Every row gives one point. Two turns around zero, p and q, are shown by what they do to some points. Where does a point land after both, in the order given? Backwards means that the second turn is done in reverse. Each puzzle has new turns, and all numbers are rounded.

Turn p:
[-6.0  0.7 -0.9] -> [-5.8 -1.7  1.0]
[ 1.9 -3.0 -2.7] -> [ 1.7 -1.6 -3.8]
[2.1 1.3 0.9] -> [1.7 1.9 0.6]
[ 0.2 -0.7  1.7] -> [ 1.0 -0.8  1.3]
[1.8 1.8 0.9] -> [1.3 2.2 0.8]
Turn q:
[ 0.4 -1.4 -3.9] -> [ 3.5 -2.3  0.4]
[1.7 2.9 3.5] -> [-2.0  4.4 -0.4]
[0.9 0.4 3.9] -> [-2.9  2.5  1.1]
[-1.5  0.8 -2.1] -> [ 1.2 -1.4 -2.0]
[-1.4 -2.7 -1.4] -> [ 0.3 -3.2  0.9]
Where do these land?
p, then q backwards: [ 3.3 -0.5  1.9] -> [ 2.6  0.2 -2.8]
p, then q: [-3.0  2.0 -1.8] -> [-1.5 -2.2 -3.0]
p, then q backwards: [-2.4 -2.5  2.3] -> [-1.2 -3.9 -0.6]
p, then q: [ 2.0 -0.1  1.3] -> [0.6 2.1 1.0]
q, then p: [-2.4  0.3 -4.8] -> [ 2.9 -1.5 -4.3]
p, then q backwards: [2.4 0.7 1.2] -> [ 2.4  0.7 -1.2]

Turn p:
[1.8 2.7 3.9] -> [-2.6 -4.4  0.1]
[-1.8  2.1  0.8] -> [-1.5 -0.3  2.4]
[ 0.7 -1.6 -3.0] -> [ 3.0  1.6 -0.8]
[-0.7 -3.3 -1.7] -> [ 1.1  3.1 -1.8]
Turn q:
[ 0.1  1.9 -1.2] -> [ 0.6 -2.1 -0.3]
[-0.4  2.0 -0.8] -> [ 0.0 -2.2  0.0]
[-1.0 -1.7  6.5] -> [-5.7  3.6 -0.3]
[ 2.1 -0.3 -2.9] -> [ 3.4 -0.3 -1.1]
[-0.8 -1.9 -1.5] -> [1.6 1.1 1.7]
Where do these land?
q, then p: [-0.4 -3.8 -0.4] -> [-0.7 -3.5  1.5]
p, then q: [-0.6  4.5 -1.2] -> [-3.0  3.3 -1.4]
q, then p: [-2.0 -2.0  2.1] -> [-2.6 -0.6  2.3]
p, then q: [ 3.0  1.3 -0.6] -> [ 1.8  2.7 -0.9]

Turn p:
[-2.5  3.0  0.8  3.4] -> [ 1.2 -3.9  2.2 -2.4]
[ 1.0  0.7 -3.0 -5.0] -> [ 3.6  3.8 -1.5  2.3]
[ 2.7 -1.4 -2.2  1.2] -> [-0.9 -1.1 -2.8  2.3]
[-0.4 -0.1  3.8  0.3] -> [-2.0  0.6  1.0 -3.1]
[-0.8 -2.2  0.7  0.1] -> [-1.9  0.6  1.2  0.7]
Turn q:
[-0.2 -0.9 -0.8 -3.8] -> [-0.6 -3.7  0.7 -1.0]
[ 3.4 -1.3 -1.3 -1.1] -> [-0.7 -0.7  3.9  0.0]
[ 0.3 -1.6  0.1  0.7] -> [ 0.7  0.7  0.8 -1.2]
[-1.7  3.3 -0.6  5.3] -> [-1.6  5.1 -3.2  1.7]
[-2.1  2.0  4.9 -1.5] -> [ 3.7 -1.9 -3.4  2.3]
[ 0.4 -1.5 -2.3  0.3] -> [-1.5  0.5  1.4 -1.8]
Where do these land?
p, then q backwards: [-2.2 -0.2 -1.1 -8.0] -> [ 3.2 -0.9  3.1  7.0]
p, then q: [-0.1  2.1 -0.2  2.7] -> [ 1.0 -1.0  2.1 -2.3]
q, then p: [ 2.3  1.1  0.6 -0.6] -> [-1.9 -1.5  0.1 -1.2]
q, then p backwards: [ 0.0 -0.6  2.3  2.8] -> [ 0.2  1.2 -0.8 -3.4]
q, then p: [-0.7 -0.3 -0.4 -0.1] -> [0.4 0.6 0.2 0.5]
q, then p: [ 0.7 -2.1 -1.2  3.3] -> [ 2.7  1.2  0.0 -3.0]
